Each row is a point. Each table stands for the endless flat space through its points: a line for two points, a plane for three, and so on. Write the one point that lies in both, or say that there is none.
(in the rows, 128 means zero)

First (2 x 3)
[[117 121 142]
 [132  94 130]]
Second (2 x 3)
[[121 108 135]
 [145  88 131]]
They share: [127 103 134]

First (3 x 6)
[[134 116 102 113 137 115]
 [146 109 106 136 158 100]
 [150 128 102 149 149  79]]
Second (4 x 6)
[[128 112 118 125 149  83]
 [154 133 116 140 164 100]
 [122  97 114 127 134  69]
 [147 132 107 130 170 112]]
They share: [146 117 104 138 152  94]

First (5 x 11)
[[ 89 120 101  89 111 140 117  86 108  59 121]
 [ 73 134  95 147 119 163 143 126 153 114 109]
 [139 154  98 168 137 160 168 173 139 128 161]
 [112 142 152 156 125 141 144 152 112  93  98]
 [107 119  71 119 114 156 124 115 139  90 161]]
Second (4 x 11)
[[109 145  86 134 114 164 166  99 117 121 147]
 [106 150  87 140 118 168 171  86 106 136 144]
 [116 134  76 127  94 170 173 101 128 105 164]
 [ 98 146  82 133 109 164 167  89 116 132 152]]
They share: no point

First (5 x 14)
[[149 141  89  53 103  99 108 116 159 112  77  63 137 111]
 [123 113 151  94 102 137 139 164  91 132 108 127 202 116]
 [145  97  93  79 149  71 142 156 135 128 107 119 155 109]
 [151 129  93  56 106  83 123 118 165 116  92  71 140 114]
 [136 115 154  74  72 101 158 131 142 128 130  95 189 127]]
Second (5 x 14)
[[155 144  83 111 106 120 127 138  95 113 124  95 175 127]
 [163 120  89 105 114  90 131 112 129 135 114 127 173 103]
 [163  98 116  62  83 109 139 116 154 108 156 136 140  96]
 [109  90 149  71 138 144  95 162 119 147  90 113 131 129]
 [143  73 125  81 122  89 134 136 144 143  79 159 160  97]]
They share: [142 106 110  95 121 109 124 141 118 134  95 125 164 115]

First (4 x 24)
[[121 104 138 136  93 172  86 140 164  97 116 138 162 115 124 179 120 114
  156 116 152 110 166 156]
 [108  85 143 126  94 153  94 132 167 102 128 137 148  93 112 164 132 109
  163 140 154 112 161 168]
 [ 83 120 173 123  75 161  72 100 125 129 145 175 153 145 154 164 108 131
  175  88 162  74 152 146]
 [ 92  77 152 119  98 135 113 132 173  94 130 128 147  63 102 153 127 113
  159 168 154 120 154 170]]
Second (6 x 24)
[[103  97 197 164  75 179 122  88 133  81 198 174 128  99 183 169 108 125
  116 118 182  70 152 172]
 [113  82 180 139  77 140 105 103 118  87 128 164 156 110 142 182  67 111
  163 137 209 111 194 168]
 [ 82 115 169 118  66 156  66 123 176  99 126 142 156  80 117 169 124 117
  156 109 138  86 150 150]
 [ 57  65 159 116 125 137 126  64 139 113 102 108 230 131 107 149 152  99
  174 146 200 120 134 140]
 [ 90 112 164 133  42 163  43 110 173 113 119 158 153  82 101 157 134  92
  169 109 129  78 159 141]
 [ 69  97 114  91 105 118  71 129 158 144  26 111 229 125  45 139 124  98
  229 154 142 146 157 111]]
They share: [ 89 108 163 125  89 152  99 124 152 101 128 145 161 101 130 164 105 128
 158 128 156 102 153 150]

First (7 x 24)
[[137 156  56 118 107 142 104 126 194 127  96 108  65  88 162  78 103 123
   97 111 183 163 130  80]
 [115 102 109  97 111 112  72 154 127  59 124 155 141 149 139 106 131  52
   81 137 166 151 111 132]
 [141 147  57 119 111 138 104 125 188 114  94 111  80  87 144  79  97 115
   90 104 181 163 129  89]
 [ 76 136 150 123 127  83 128 123 135 127 125 126 156 111 148 141  97  83
  155  95 101 173  90  56]
 [100  92 111 163  98 101 128 187 168 119  90 176 142 129 128  75  41  95
  122  80 165 186  99  80]
 [114  92 133 109 109 121  96 163 125  66  95 166 156 163 131 138 126  41
  110 128 130 146  92 117]
 [152 112  68  75 130 141  60 129 138  30 116 132 136 127 111  98 146  57
   35 131 186 133 127 165]]
Second (2 x 24)
[[103 145  86  86 135 116  90 127 137 106 108 142 160 100 143 131 107  90
   74 110 158 145  92  85]
 [103 143  95  91 140 121  98 127 145 104 118 133 154 106 144 122 113  94
   84 105 153 147  99  94]]
They share: [103 141 104  96 145 126 106 127 153 102 128 124 148 112 145 113 119  98
  94 100 148 149 106 103]
